Each row of a before or after table is a point. The points were changed in one or more steps. Then noise was added and the rows were shuffled. The steps act on how far a point lies along the listed directions, d1 being the first. Name the steps. A step turns or swaps two directions, mirrors them in a line or flattens them onto one, adds a multiple of one to another, or multiplies one. Angles are multiples of 10 degrees, from the lower direction toward the higher: turns from -170 to 170, lines from 10 to 170 but not 90. Use the fewest steps. Two steps may share a direction if one is a turn and the other turns, adds or multiplies; they go together, in the order done. Otherwise the lowest direction goes first.

Directions:
(1): 0.244	0.050	-0.048
(2): 0.065	-0.223	0.102
(3): 0.022	0.110	0.227
Before:
0.014	0.052	0.014
-0.079	-0.061	0.076
0.038	0.001	0.048
-0.012	-0.044	-0.023
-0.012	0.062	0.001
0.002	0.078	0.001
-0.024	-0.061	-0.066
-0.010	0.000	0.002
-0.013	-0.022	0.009
After:
-0.020	-0.026	0.014
0.017	0.052	-0.008
-0.017	-0.084	-0.023
-0.118	-0.031	0.098
0.002	0.071	-0.046
0.040	0.025	0.043
-0.015	-0.002	0.002
-0.011	0.052	-0.026
-0.011	-0.056	0.004
Steps: multiply d1 by 1.3; turn d2 and d3 by 30 degrees

Directions:
(1): -0.193	-0.136	-0.173	-0.013
(2): 0.203	-0.096	-0.158	0.102
Before:
-0.011	0.001	0.013	0.013
-0.051	0.000	-0.021	0.012
0.004	0.004	0.036	-0.024
0.067	0.046	0.041	0.042
0.014	-0.038	-0.125	0.030
0.085	-0.009	0.039	0.031
-0.005	-0.028	-0.071	0.011
-0.075	0.003	0.027	-0.016
0.026	-0.054	-0.091	0.031
0.000	0.049	0.076	-0.011
0.077	-0.043	-0.039	-0.014
-0.014	0.023	0.000	0.017
0.058	-0.005	0.003	0.024
-0.023	0.070	0.069	-0.016
After (14 x 4):
0.020	-0.013	0.041	0.011
-0.015	-0.005	-0.019	-0.002
-0.024	0.018	-0.041	-0.002
0.015	0.029	0.022	0.032
-0.018	0.006	-0.015	0.020
0.011	0.026	0.004	0.011
-0.011	-0.012	-0.002	0.011
0.010	0.000	0.015	0.007
-0.013	0.004	-0.024	-0.004
-0.008	0.019	-0.007	0.020
-0.004	-0.001	0.006	0.017
0.017	0.008	0.021	0.008
0.017	-0.018	0.001	-0.044
0.013	-0.011	0.012	-0.016
Steps: multiply d1 by 0.4; multiply d2 by 0

Directions:
(1): -0.059	0.136	0.116	0.153	0.171	-0.145	0.042	0.247
(2): 0.254	-0.207	0.015	0.250	0.023	-0.016	0.015	-0.015
(3): 0.019	0.098	0.038	0.048	0.221	0.047	-0.276	-0.175
(4): -0.096	-0.186	-0.190	-0.084	0.230	-0.158	0.071	-0.043
(5): 0.029	0.225	-0.266	0.162	-0.027	-0.010	0.113	-0.098
(6): 0.040	0.047	0.095	-0.025	-0.128	-0.343	-0.037	-0.152
Before:
-0.010	0.032	0.048	0.005	0.027	0.010	-0.037	-0.005
-0.096	0.026	0.017	-0.100	0.010	-0.007	0.032	-0.003
-0.059	-0.074	-0.009	-0.051	-0.001	-0.014	0.026	0.026
-0.057	0.048	-0.019	-0.072	0.016	0.022	0.029	0.042
0.036	-0.010	-0.016	0.027	0.054	-0.060	-0.024	-0.044
-0.004	0.021	-0.037	0.044	0.008	-0.043	-0.010	-0.020
0.064	0.019	-0.066	0.056	0.042	-0.005	-0.031	-0.064
-0.045	-0.028	-0.025	-0.044	-0.047	0.046	0.019	0.008
-0.006	-0.025	0.019	-0.056	-0.054	-0.056	0.013	0.006
0.018	0.046	-0.035	0.010	-0.020	-0.098	-0.045	-0.125
-0.057	-0.023	0.068	-0.091	0.007	0.022	-0.018	0.046
-0.049	-0.053	-0.053	-0.053	-0.004	0.054	0.021	0.030
0.031	0.009	0.017	0.072	0.014	-0.039	-0.004	-0.005
After (13 x 8):
0.011	-0.022	0.030	0.018	0.069	0.008	-0.051	-0.034
-0.005	0.068	0.030	-0.012	0.040	-0.057	-0.065	-0.036
-0.036	0.111	-0.010	-0.048	0.048	0.006	-0.089	-0.049
0.037	-0.010	-0.003	0.036	-0.106	0.055	0.030	0.023
0.061	-0.073	0.029	-0.035	-0.052	0.051	0.005	0.008
0.016	-0.028	-0.048	0.022	-0.083	0.044	0.044	0.013
0.084	-0.080	0.013	0.076	-0.008	0.009	0.017	0.011
0.079	-0.097	0.044	0.010	-0.053	0.018	0.024	-0.050
-0.039	0.018	0.010	-0.031	-0.003	-0.027	-0.047	-0.024
0.033	-0.021	0.016	0.060	-0.107	-0.018	0.038	0.020
-0.036	0.035	-0.028	-0.054	0.033	-0.091	-0.087	-0.137
0.037	-0.047	-0.032	0.003	-0.048	-0.069	0.058	0.011
-0.056	0.029	0.028	-0.017	0.048	-0.041	-0.013	0.014
Steps: turn d2 and d5 by 120 degrees; turn d1 and d5 by -60 degrees; multiply d3 by 1.6; mirror d4 and d6 in the line at 70 degrees

Directions:
(1): 0.005	0.191	-0.190	0.079	-0.185	0.206	0.067	0.112	-0.211	0.018	-0.138
(2): -0.040	-0.024	0.066	-0.020	0.206	-0.056	0.109	0.276	-0.239	-0.154	0.121
(3): -0.062	0.193	0.017	-0.265	-0.186	-0.167	-0.048	-0.047	-0.110	0.054	0.205
(4): -0.203	0.114	0.248	0.252	-0.004	0.028	-0.181	-0.090	-0.121	0.010	0.024
(5): -0.089	-0.087	0.202	-0.033	-0.127	0.030	0.123	0.233	0.081	0.289	-0.044
Before:
0.004	0.070	0.029	-0.066	-0.067	-0.060	-0.050	-0.091	0.018	0.021	0.039
-0.062	0.031	0.080	-0.024	0.054	-0.078	-0.057	-0.039	-0.039	-0.032	0.095
0.008	0.002	0.047	-0.062	0.018	-0.094	-0.002	-0.018	0.016	-0.019	0.067
0.050	-0.001	-0.085	-0.009	-0.038	0.030	0.046	0.040	-0.014	0.018	-0.069
0.010	0.044	-0.009	0.002	-0.022	-0.003	-0.062	-0.084	0.024	-0.023	0.027
-0.068	0.091	0.042	-0.032	-0.025	-0.070	-0.075	-0.060	-0.068	-0.041	0.075
-0.033	0.004	-0.045	-0.049	-0.027	-0.019	0.026	0.012	0.019	0.023	-0.002
0.008	-0.025	-0.001	0.012	-0.039	0.017	0.021	0.029	0.013	0.010	-0.060
0.041	-0.039	-0.064	-0.048	0.028	0.007	0.025	0.032	-0.020	-0.031	-0.036
After (9 x 11):
0.037	-0.009	-0.047	-0.084	0.005	-0.058	-0.035	-0.110	0.088	-0.007	0.037
-0.020	0.002	0.029	0.038	-0.012	0.005	-0.005	0.031	-0.045	-0.032	-0.027
-0.027	0.028	0.017	0.047	-0.039	0.034	0.019	0.078	-0.066	0.052	-0.056
0.058	-0.043	-0.048	-0.004	0.020	0.033	0.023	-0.005	0.072	-0.010	-0.026
0.066	-0.034	-0.005	0.024	-0.003	0.019	-0.014	-0.077	0.110	0.025	-0.077
0.017	-0.017	0.048	-0.026	-0.015	-0.064	-0.016	-0.070	0.090	0.032	0.012
0.044	-0.005	-0.100	-0.064	-0.045	-0.019	-0.022	-0.113	0.100	-0.008	-0.037
-0.066	0.000	0.005	0.027	-0.023	0.006	-0.005	-0.008	0.027	0.034	-0.029
-0.034	-0.013	0.040	-0.045	-0.028	0.002	0.011	0.070	-0.041	0.057	-0.017
Steps: turn d2 and d3 by 90 degrees; turn d4 and d5 by -110 degrees
